Every row gives one point. Each copy is the shape, with its points in the same order, turned, moved and blurred by noise. Is it also mirrored, or only turned?
In the rows, zero is written as 128.

Shape:
[[123,166],
[190,124],
[125,179],
[125,156],
[167,80],
[151,104]]
Copy 1:
[[116,171],
[194,154],
[116,184],
[122,161],
[184,102],
[161,121]]
Copy 1 is: only turned
Copy 2:
[[126,161],
[115,76],
[107,165],
[128,152],
[165,70],
[158,103]]
Copy 2 is: mirrored
Copy 3:
[[114,154],
[191,150],
[110,167],
[125,146],
[193,93],
[169,115]]
Copy 3 is: only turned
Copy 4:
[[96,109],
[183,83],
[88,100],
[113,116],
[202,133],
[167,125]]
Copy 4 is: mirrored

Shape:
[[115,118,126,107],
[175,135,129,153],
[172,119,127,128],
[153,124,169,148],
[182,134,81,185],
[130,95,134,150],
[33,161,109,75],
[131,148,98,103],
[81,129,64,82]]
Copy 1:
[[131,137,124,123],
[162,98,127,179],
[169,98,135,154],
[141,115,162,177],
[155,65,78,193],
[111,102,139,149],
[104,219,85,89],
[165,139,94,126],
[129,155,61,78]]
Copy 1 is: only turned
Copy 2:
[[128,109,134,100],
[144,137,151,172],
[139,120,167,155],
[176,132,134,142],
[115,126,131,211],
[152,93,120,141],
[77,130,84,31],
[92,129,143,114],
[55,92,114,81]]
Copy 2 is: mirrored

Shape:
[[151,103,89,160,99,65,102,98],
[155,147,138,113,167,154,167,146],
[100,131,181,166,160,125,82,178],
[119,192,132,153,137,172,150,90],
[82,153,75,142,155,172,212,146],
[129,109,124,165,148,181,158,146],
[171,135,119,127,141,111,39,136],
[133,85,130,145,167,138,181,188],
[108,122,157,155,159,131,59,103],
[164,111,118,133,136,92,120,153],
[61,113,150,163,64,141,156,131],
[91,111,178,152,141,129,150,132],
[147,95,130,69,127,140,134,126],
[95,106,192,160,74,112,148,164]]
Copy 1:
[[135,69,89,145,108,105,111,97],
[116,109,167,109,142,182,193,169],
[70,115,169,135,188,169,80,184],
[65,139,168,133,130,183,200,95],
[79,164,112,175,133,145,238,166],
[119,127,150,184,159,178,171,163],
[156,116,138,84,136,165,75,116],
[122,90,134,158,154,169,174,231],
[105,107,151,134,194,145,92,104],
[133,81,109,124,118,139,117,162],
[64,120,180,206,110,93,143,157],
[77,92,177,160,155,134,158,173],
[164,108,187,109,133,105,164,168],
[61,88,185,183,108,117,116,193]]
Copy 1 is: mirrored
Copy 2:
[[91,187,144,150,165,70,141,121],
[177,109,110,108,157,137,145,151],
[93,88,176,129,151,130,82,183],
[160,99,117,147,114,143,110,66],
[140,69,52,129,87,124,183,126],
[142,98,127,174,151,139,150,149],
[104,184,142,126,205,102,69,142],
[146,98,119,139,148,123,182,209],
[76,111,172,148,187,129,99,123],
[118,164,142,113,160,90,146,166],
[84,122,162,162,60,148,157,129],
[107,84,175,128,117,140,155,143],
[128,174,124,92,161,161,160,151],
[107,129,202,152,77,125,140,170]]
Copy 2 is: mirrored
Copy 3:
[[152,92,126,178,116,50,124,128],
[166,147,111,94,164,173,136,139],
[110,135,156,116,185,124,68,198],
[121,189,123,96,124,142,103,92],
[94,178,40,117,151,179,141,124],
[123,122,108,134,149,188,102,132],
[199,114,139,132,147,72,50,164],
[130,106,96,140,185,185,144,180],
[118,122,152,117,173,89,51,127],
[174,104,121,139,160,106,126,170],
[45,104,121,104,98,128,132,154],
[81,114,143,105,171,136,129,146],
[170,75,93,79,153,120,124,126],
[72,95,168,101,121,128,136,198]]
Copy 3 is: only turned
Copy 4:
[[158,118,73,167,60,80,153,114],
[143,157,102,132,178,148,107,153],
[114,96,192,131,147,104,133,120],
[79,168,101,172,155,161,142,125],
[76,159,68,166,179,125,126,221],
[129,110,104,166,169,151,156,175],
[150,111,113,99,116,91,166,69],
[170,102,122,152,173,115,113,201],
[102,80,135,156,122,116,135,70],
[175,124,108,130,120,94,134,135],
[82,107,132,176,68,156,134,199],
[115,112,149,178,130,137,97,155],
[154,114,83,99,114,150,95,147],
[132,116,179,165,70,147,120,181]]
Copy 4 is: mirrored

Shape:
[[94,145,141,142,113,117,143,99,135,162,118],
[143,110,134,144,144,117,140,115,134,118,118],
[132,204,138,135,151,129,148,145,128,142,121],
[104,99,154,117,119,123,136,136,80,112,121],
[143,114,141,106,124,143,66,140,129,135,115],
[121,109,79,121,136,173,150,142,135,126,142],
[134,121,131,129,125,117,149,127,133,115,119],
[145,127,123,115,107,126,152,133,126,148,113],
[127,114,139,115,142,124,150,148,134,115,179],
[145,136,142,134,139,114,149,143,93,125,128],
[129,114,104,145,117,208,131,132,140,119,131],
[141,119,140,123,127,145,152,7,108,125,147],
[140,232,76,118,121,115,145,123,137,116,123],
[131,104,118,139,132,117,135,140,118,138,142],
[99,167,104,105,145,126,126,136,79,124,176],
[137,121,87,143,47,133,123,142,90,117,117]]
Copy 1:
[[116,139,129,119,114,88,129,135,108,167,152],
[126,107,139,144,145,100,143,133,134,131,134],
[129,195,150,127,120,86,133,130,128,116,118],
[102,92,147,134,115,139,124,163,84,126,105],
[158,123,155,130,127,171,113,125,145,158,120],
[131,141,82,140,139,147,180,134,114,124,119],
[130,107,131,133,121,99,145,127,127,123,120],
[152,124,132,126,105,102,159,134,113,143,114],
[121,117,134,123,116,138,159,153,129,87,149],
[132,132,164,147,123,106,140,153,106,109,117],
[118,143,102,176,131,161,182,111,132,149,114],
[115,91,143,139,157,112,164,78,58,148,197],
[166,196,105,132,106,85,121,79,106,90,125],
[143,111,125,149,122,123,141,164,121,124,136],
[123,170,119,126,125,153,110,149,76,83,146],
[155,109,97,182,62,134,128,129,91,142,98]]
Copy 1 is: only turned
Copy 2:
[[117,169,106,144,150,102,128,116,111,156,100],
[131,119,119,147,162,94,139,129,140,112,117],
[165,171,172,114,164,127,123,134,118,152,126],
[120,121,115,135,133,95,137,148,72,88,110],
[139,94,111,118,110,126,81,128,127,115,117],
[148,103,106,163,155,156,157,127,106,131,163],
[134,128,120,142,143,104,153,137,128,117,118],
[143,116,122,137,136,115,153,144,114,151,105],
[122,119,151,150,127,97,151,126,110,119,170],
[136,121,162,135,158,100,141,145,103,115,108],
[187,105,91,161,146,148,139,93,105,122,144],
[87,113,96,104,182,96,177,40,111,129,96],
[147,181,173,105,153,186,166,125,145,150,111],
[119,110,134,169,147,111,134,138,115,126,124],
[102,143,171,125,146,159,133,124,70,115,146],
[147,109,121,173,102,164,164,131,96,113,62]]
Copy 2 is: mirrored

Shape:
[[100,96,81,167,105,124,211,68,160,126,186,112],
[110,91,141,154,91,110,182,142,118,117,194,173],
[88,69,69,148,87,138,168,116,114,112,204,143],
[103,115,148,135,99,113,69,183,187,125,181,132],
[141,114,105,202,115,125,177,116,137,132,186,149],
[145,111,121,140,144,131,99,26,162,76,105,165],
[175,145,125,123,146,124,91,28,121,107,137,129],
[87,72,114,164,153,126,157,157,115,126,177,137],
[81,152,94,165,110,139,152,129,112,114,185,136],
[164,124,142,96,113,154,98,205,157,137,130,123],
[165,141,143,149,141,115,68,89,158,75,90,108],
[125,150,166,110,158,120,110,53,162,98,108,110],
[101,107,152,150,81,165,90,190,163,105,101,140],
[170,152,164,117,128,121,101,47,152,31,104,104],
[125,184,141,93,121,119,108,166,179,138,119,162],
[127,127,132,115,95,74,82,171,138,138,97,125],
[111,114,181,142,80,154,83,143,142,147,121,122]]
Copy 1:
[[136,165,83,176,148,140,221,63,100,151,181,111],
[138,166,124,157,160,68,174,123,124,172,171,161],
[132,185,72,175,126,104,174,116,136,189,196,114],
[48,87,139,134,122,110,137,166,109,179,170,173],
[141,157,106,163,187,131,163,96,110,152,194,171],
[119,106,129,158,95,137,126,51,189,62,172,143],
[118,126,139,115,134,147,91,52,146,68,160,104],
[138,132,68,181,174,102,160,157,124,159,154,135],
[100,199,101,162,144,130,158,141,102,134,173,143],
[118,97,140,80,113,153,130,181,131,175,126,172],
[121,76,173,146,105,165,110,115,145,64,162,140],
[100,102,154,133,115,138,150,86,136,50,115,115],
[97,113,166,175,98,149,145,184,159,173,134,193],
[129,101,198,127,95,143,139,92,162,40,173,105],
[91,121,137,88,87,125,147,149,103,113,116,211],
[130,92,147,144,77,117,97,163,80,145,124,173],
[88,118,178,157,126,132,115,144,135,175,109,159]]
Copy 1 is: mirrored
Copy 2:
[[51,53,85,124,123,155,185,181,132,190,123,74],
[110,49,100,99,100,148,128,187,79,141,157,104],
[80,59,89,128,112,127,143,196,95,214,139,129],
[161,83,101,99,189,146,94,170,156,143,195,140],
[119,65,69,134,102,179,156,162,102,163,156,79],
[103,71,75,135,145,112,183,48,146,130,101,137],
[126,114,89,132,117,77,185,49,159,150,127,103],
[125,63,109,145,147,142,118,186,69,178,129,91],
[78,108,81,150,111,147,110,167,108,178,171,90],
[179,141,156,136,158,151,139,172,144,110,180,155],
[150,93,107,174,139,120,128,64,196,108,114,119],
[107,104,119,130,162,104,147,66,169,114,116,74],
[136,102,146,131,160,193,94,138,140,118,146,181],
[110,77,129,163,116,87,147,47,195,84,137,113],
[138,168,98,106,163,144,124,154,143,72,164,123],
[187,125,109,119,132,126,85,168,156,109,120,142],
[152,114,155,93,138,172,98,121,136,141,143,141]]
Copy 2 is: mirrored

Shape:
[[145,107,91,126,97,128,143,134,114,142,154,98],
[98,98,159,168,135,128,115,107,167,152,103,55],
[91,143,103,125,121,118,157,98,115,122,171,140],
[159,163,157,69,115,101,119,60,88,114,149,179],
[102,101,122,154,125,105,66,161,186,136,102,112],
[128,114,133,141,157,73,151,96,90,136,143,130],
[117,110,67,100,133,56,188,69,111,122,110,145],
[103,91,168,138,124,154,119,163,167,79,87,117],
[176,111,87,122,125,121,147,75,87,102,118,128],
[166,119,111,92,178,97,156,104,111,135,142,136],
[87,46,158,125,82,95,94,146,174,131,110,44],
[103,125,100,106,135,130,97,121,126,145,90,82],
[189,196,154,78,140,76,141,113,144,80,171,133],
[127,128,103,71,160,79,136,99,85,115,162,138],
[144,88,181,178,102,126,45,172,173,107,115,136],
[171,138,129,58,178,107,119,51,136,72,216,165],
[96,62,139,117,119,134,142,164,137,182,98,95],
[171,148,135,71,140,95,143,58,180,134,171,173]]
Copy 1:
[[135,133,133,111,118,178,146,94,100,159,144,89],
[106,93,176,156,102,123,95,144,129,188,135,71],
[81,178,144,133,114,133,163,98,93,128,145,91],
[120,168,173,80,145,74,133,43,61,95,139,147],
[116,91,115,144,93,114,100,127,176,164,172,123],
[110,136,139,160,166,108,152,97,80,134,119,85],
[88,167,109,115,142,86,211,65,102,154,103,75],
[100,103,132,115,67,122,81,164,141,120,107,118],
[141,149,121,111,150,135,133,55,92,138,78,96],
[121,129,148,110,181,109,172,96,110,122,121,84],
[92,43,128,128,59,117,79,134,102,185,165,56],
[104,133,136,89,135,129,112,112,134,197,137,115],
[156,183,159,73,150,70,124,93,95,64,171,76],
[81,146,131,85,175,110,164,79,94,114,145,90],
[139,75,115,158,78,111,39,118,137,114,168,149],
[82,163,177,84,172,101,142,39,128,20,157,74],
[104,61,140,116,97,150,151,159,111,181,137,110],
[133,141,187,97,116,62,175,49,130,81,154,97]]
Copy 1 is: only turned
Copy 2:
[[110,133,97,120,113,141,90,86,135,140,140,118],
[135,111,120,194,145,101,101,87,158,74,72,140],
[123,123,106,107,147,107,116,106,149,108,192,152],
[90,198,174,90,178,152,159,138,158,114,178,149],
[131,130,123,135,114,70,69,118,190,115,57,161],
[85,155,96,139,183,94,124,125,118,126,148,147],
[67,164,70,85,134,91,162,91,103,97,151,180],
[126,64,145,128,134,132,105,150,165,106,62,173],
[107,171,79,103,150,173,136,108,124,124,133,162],
[99,159,95,100,177,114,163,114,130,148,128,121],
[62,86,139,165,112,105,55,70,169,85,48,139],
[148,140,134,115,144,107,99,62,135,110,85,158],
[103,173,142,60,170,131,144,180,152,90,143,74],
[80,164,118,65,191,107,130,99,133,135,157,141],
[118,126,147,162,124,126,50,175,220,136,54,165],
[91,171,105,54,221,147,169,130,219,108,173,110],
[101,81,140,162,110,94,114,70,129,158,78,145],
[95,183,124,92,142,115,198,131,200,101,160,110]]
Copy 2 is: mirrored
Copy 3:
[[135,96,104,118,120,144,120,137,103,165,151,99],
[121,82,133,154,128,162,85,140,185,98,98,121],
[108,119,117,133,145,133,163,76,99,146,137,106],
[180,192,116,69,146,114,157,62,101,148,81,104],
[95,116,119,140,84,102,69,137,172,121,131,161],
[140,98,130,122,174,98,131,108,103,142,83,117],
[114,97,94,113,131,60,177,103,89,136,84,58],
[116,125,129,137,76,153,124,158,134,77,110,181],
[174,116,61,113,145,115,150,131,91,142,95,89],
[128,113,98,65,177,99,148,130,111,145,95,112],
[125,55,157,120,46,150,63,127,158,90,116,123],
[98,127,90,120,113,134,78,132,128,107,114,93],
[186,177,137,50,176,87,160,110,117,112,158,121],
[120,118,95,63,157,96,134,74,74,135,110,106],
[159,138,136,140,68,132,76,143,166,134,121,223],
[170,142,74,22,174,110,188,42,126,129,127,150],
[75,85,146,115,91,163,93,164,127,139,86,116],
[144,157,114,49,148,95,192,88,172,158,111,109]]
Copy 3 is: only turned

Shape:
[[140,158,131,116,186,111,122,173,151,50,100,161],
[162,141,182,107,128,181,105,171,115,111,153,140],
[159,142,144,184,148,105,164,157,115,154,180,173],
[152,126,118,217,137,150,114,100,134,177,155,103],
[166,102,113,149,107,126,103,110,156,131,88,102],
[171,156,82,112,113,158,107,86,116,121,121,81],
[86,128,106,154,153,136,180,108,122,109,141,90],
[64,168,157,131,145,99,117,132,154,76,145,138],
[128,94,129,91,132,148,137,87,162,147,150,95],
[187,146,90,125,90,79,102,119,127,144,196,140],
[129,140,119,135,117,83,134,209,153,101,132,112],
[172,143,141,79,140,102,70,158,110,143,118,107],
[45,94,74,123,106,137,129,118,156,70,38,188],
[84,66,104,141,146,77,118,144,136,44,113,101],
[100,101,90,102,168,143,25,205,161,104,87,86],
[122,151,138,60,117,185,120,140,179,106,163,149]]
Copy 1:
[[115,152,102,117,157,62,157,129,144,70,91,132],
[114,147,169,108,112,113,132,174,78,81,148,167],
[143,135,137,161,124,134,202,94,51,117,137,110],
[167,98,121,183,136,209,132,135,84,123,136,124],
[162,77,114,136,124,151,102,124,130,111,97,181],
[107,67,94,82,157,181,87,140,94,97,137,152],
[133,98,97,105,109,172,150,130,147,127,131,64],
[120,178,140,123,129,110,104,101,165,101,122,79],
[148,102,150,65,125,185,131,118,152,119,144,151],
[171,110,117,101,140,143,106,53,49,85,164,156],
[164,165,88,114,100,80,124,112,111,139,124,136],
[160,123,154,87,177,100,95,142,91,121,128,173],
[72,81,103,172,116,82,106,98,246,118,160,147],
[187,91,97,117,113,81,118,128,198,96,116,92],
[184,146,94,119,179,74,78,198,190,113,158,182],
[96,175,153,66,111,151,123,128,147,81,168,179]]
Copy 1 is: only turned
Copy 2:
[[86,158,174,171,203,126,149,170,188,98,135,98],
[127,154,143,173,98,157,153,154,126,56,139,128],
[118,57,110,171,171,151,161,172,119,106,159,157],
[100,78,76,123,129,154,168,111,93,152,107,114],
[126,124,126,97,154,138,161,109,127,118,48,114],
[145,172,125,90,139,116,177,97,109,137,124,114],
[87,90,145,102,171,116,125,100,98,120,175,83],
[89,104,160,171,153,123,112,96,203,100,160,103],
[130,127,163,87,137,185,129,90,112,112,125,119],
[201,127,81,129,179,153,163,113,149,117,144,162],
[143,90,134,129,164,126,136,176,193,89,129,90],
[171,172,141,147,124,139,123,162,159,138,99,140],
[26,157,132,71,213,94,88,104,180,41,91,115],
[121,115,151,140,215,108,74,116,151,82,97,38],
[104,202,113,118,114,143,95,179,190,116,78,28],
[117,178,159,112,123,187,150,110,171,44,171,118]]
Copy 2 is: only turned
Copy 3:
[[162,131,153,142,145,180,144,112,127,37,142,93],
[148,157,127,180,115,201,152,172,134,133,168,109],
[159,149,86,195,106,93,185,144,137,99,127,160],
[125,157,89,165,70,117,140,122,131,159,82,184],
[163,147,145,92,70,141,107,116,151,148,123,134],
[123,148,74,83,74,196,126,125,159,139,119,115],
[82,84,119,128,98,132,172,113,130,135,117,138],
[87,151,172,142,148,133,173,104,82,97,149,114],
[135,137,108,113,115,141,157,88,138,199,157,120],
[141,212,63,122,69,98,163,112,158,117,159,87],
[129,158,182,153,109,113,166,138,184,92,124,81],
[168,178,116,109,115,146,114,168,144,128,136,52],
[98,96,195,54,141,119,102,109,150,92,196,182],
[100,83,186,130,78,109,103,85,124,92,154,86],
[129,153,192,131,147,166,34,106,187,132,110,73],
[144,172,136,125,158,200,183,100,170,156,202,121]]
Copy 3 is: only turned

Shape:
[[87,128,150,138,128,112,57,127,129,156,117,108],
[186,146,101,157,86,180,116,167,144,92,137,165],
[88,121,140,116,152,103,106,175,114,125,170,123],
[45,107,138,132,133,133,96,171,116,187,139,137],
[204,194,167,143,74,207,169,157,100,134,133,120],
[109,154,92,130,104,91,88,194,131,149,138,78],
[100,126,121,105,183,112,65,160,109,145,125,71],
[62,178,112,118,146,136,101,123,127,135,127,108],
[37,91,111,130,118,121,132,135,83,115,163,94],
[173,140,71,83,159,161,193,188,156,114,122,167],
[187,128,52,126,118,116,230,160,157,104,103,190],
[115,120,137,108,108,138,72,152,87,103,120,124],
[85,137,145,63,101,116,125,131,133,146,193,137],
[214,116,71,150,102,196,142,122,143,134,163,129],
[80,116,84,91,148,64,103,132,72,169,131,142],
[87,171,115,113,114,152,68,144,114,125,150,112],
[198,116,117,123,94,160,164,125,184,98,111,117],
[87,148,133,144,177,77,98,135,116,130,170,127]]
Copy 1:
[[86,146,100,155,118,121,105,113,84,131,105,101],
[199,167,143,147,101,129,116,188,133,130,123,189],
[92,129,149,129,145,135,84,107,99,141,154,150],
[62,126,116,160,146,141,132,137,78,185,128,136],
[178,166,178,142,111,195,125,229,95,60,118,151],
[134,147,110,138,104,140,85,132,61,175,176,103],
[91,106,87,100,126,139,71,112,77,141,124,100],
[122,157,76,142,162,169,126,101,94,132,139,113],
[75,101,113,148,140,109,159,83,86,119,190,154],
[195,142,154,71,137,180,137,157,176,164,145,171],
[219,180,201,68,104,134,192,138,173,179,149,179],
[108,133,109,143,74,132,92,124,95,118,116,172],
[108,138,162,182,141,188,103,77,131,138,156,137],
[240,103,161,155,116,122,130,179,133,113,111,134],
[107,116,135,118,110,149,133,44,59,184,118,146],
[128,139,80,166,125,167,103,115,88,121,138,138],
[195,150,162,122,84,124,131,165,190,105,122,109],
[111,158,129,129,168,109,83,69,77,133,130,131]]
Copy 1 is: only turned
Copy 2:
[[108,136,179,118,139,134,91,160,130,144,136,90],
[184,165,105,149,168,220,141,99,146,152,80,117],
[104,139,145,159,139,163,129,162,139,123,175,143],
[81,120,174,150,109,169,94,192,135,161,134,147],
[205,158,171,94,192,224,192,95,122,185,95,167],
[121,176,147,154,159,165,155,204,110,145,137,85],
[70,161,137,110,152,148,118,167,100,148,185,100],
[92,202,176,137,138,136,111,144,111,145,123,139],
[69,142,171,145,72,161,161,156,130,98,135,137],
[123,171,45,161,187,187,172,128,127,177,94,193],
[156,148,38,199,168,146,209,107,129,172,45,171],
[133,138,139,110,133,179,110,136,94,103,134,117],
[143,167,153,121,127,136,129,186,170,107,142,186],
[171,178,78,106,127,207,183,100,179,189,87,109],
[109,138,115,150,80,100,124,190,87,150,160,141],
[126,203,167,123,131,177,101,152,112,126,135,123],
[151,154,86,104,192,162,189,103,173,143,59,123],
[110,156,161,183,128,122,120,134,138,144,188,121]]
Copy 2 is: only turned
Copy 3:
[[138,124,172,125,103,147,57,117,172,113,106,123],
[134,182,78,114,151,138,143,157,104,65,92,178],
[127,91,159,107,115,135,98,166,169,134,134,163],
[86,124,168,88,72,137,50,139,143,146,127,152],
[130,196,79,121,184,170,172,137,96,178,87,140],
[139,135,97,120,81,177,92,163,201,116,129,127],
[120,95,153,112,136,148,60,170,203,117,127,97],
[89,97,128,120,116,123,86,106,190,132,86,127],
[77,63,148,133,96,155,88,109,148,128,177,148],
[96,136,69,62,130,80,186,203,115,98,107,117],
[117,141,62,114,85,61,222,177,88,73,121,123],
[148,93,131,116,141,169,81,141,118,112,97,139],
[146,91,145,53,112,127,121,94,161,147,140,169],
[121,207,75,105,179,109,150,127,111,66,160,140],
[153,66,113,112,79,93,52,139,151,134,154,113],
[122,109,108,103,137,155,74,107,174,116,97,157],
[134,171,109,105,142,134,203,138,105,61,110,107],
[136,98,166,145,113,96,90,152,198,129,131,165]]
Copy 3 is: mirrored
Copy 4:
[[143,147,130,76,122,138,79,122,107,165,85,91],
[137,160,141,155,92,68,115,191,96,134,192,112],
[83,160,135,89,165,123,93,115,139,132,135,115],
[82,125,90,67,132,148,63,132,117,112,111,94],
[157,169,131,164,142,146,168,187,43,123,226,81],
[128,127,110,90,160,80,122,145,147,171,124,54],
[158,161,112,79,192,120,81,125,158,151,88,118],
[120,186,80,104,135,136,128,136,135,144,88,103],
[85,149,99,91,142,99,109,63,121,85,103,87],
[111,135,118,159,149,97,157,209,180,93,189,169],
[86,83,140,203,115,72,187,199,145,112,169,171],
[143,169,129,73,137,89,105,118,87,133,134,129],
[94,154,121,80,115,160,137,92,166,132,169,106],
[183,125,115,211,102,93,105,151,125,112,207,110],
[104,101,72,75,153,111,109,94,144,160,110,156],
[138,195,84,85,123,110,111,128,120,152,132,88],
[171,127,183,185,100,117,156,166,131,107,167,115],
[82,167,118,129,161,129,89,106,136,185,100,126]]
Copy 4 is: only turned
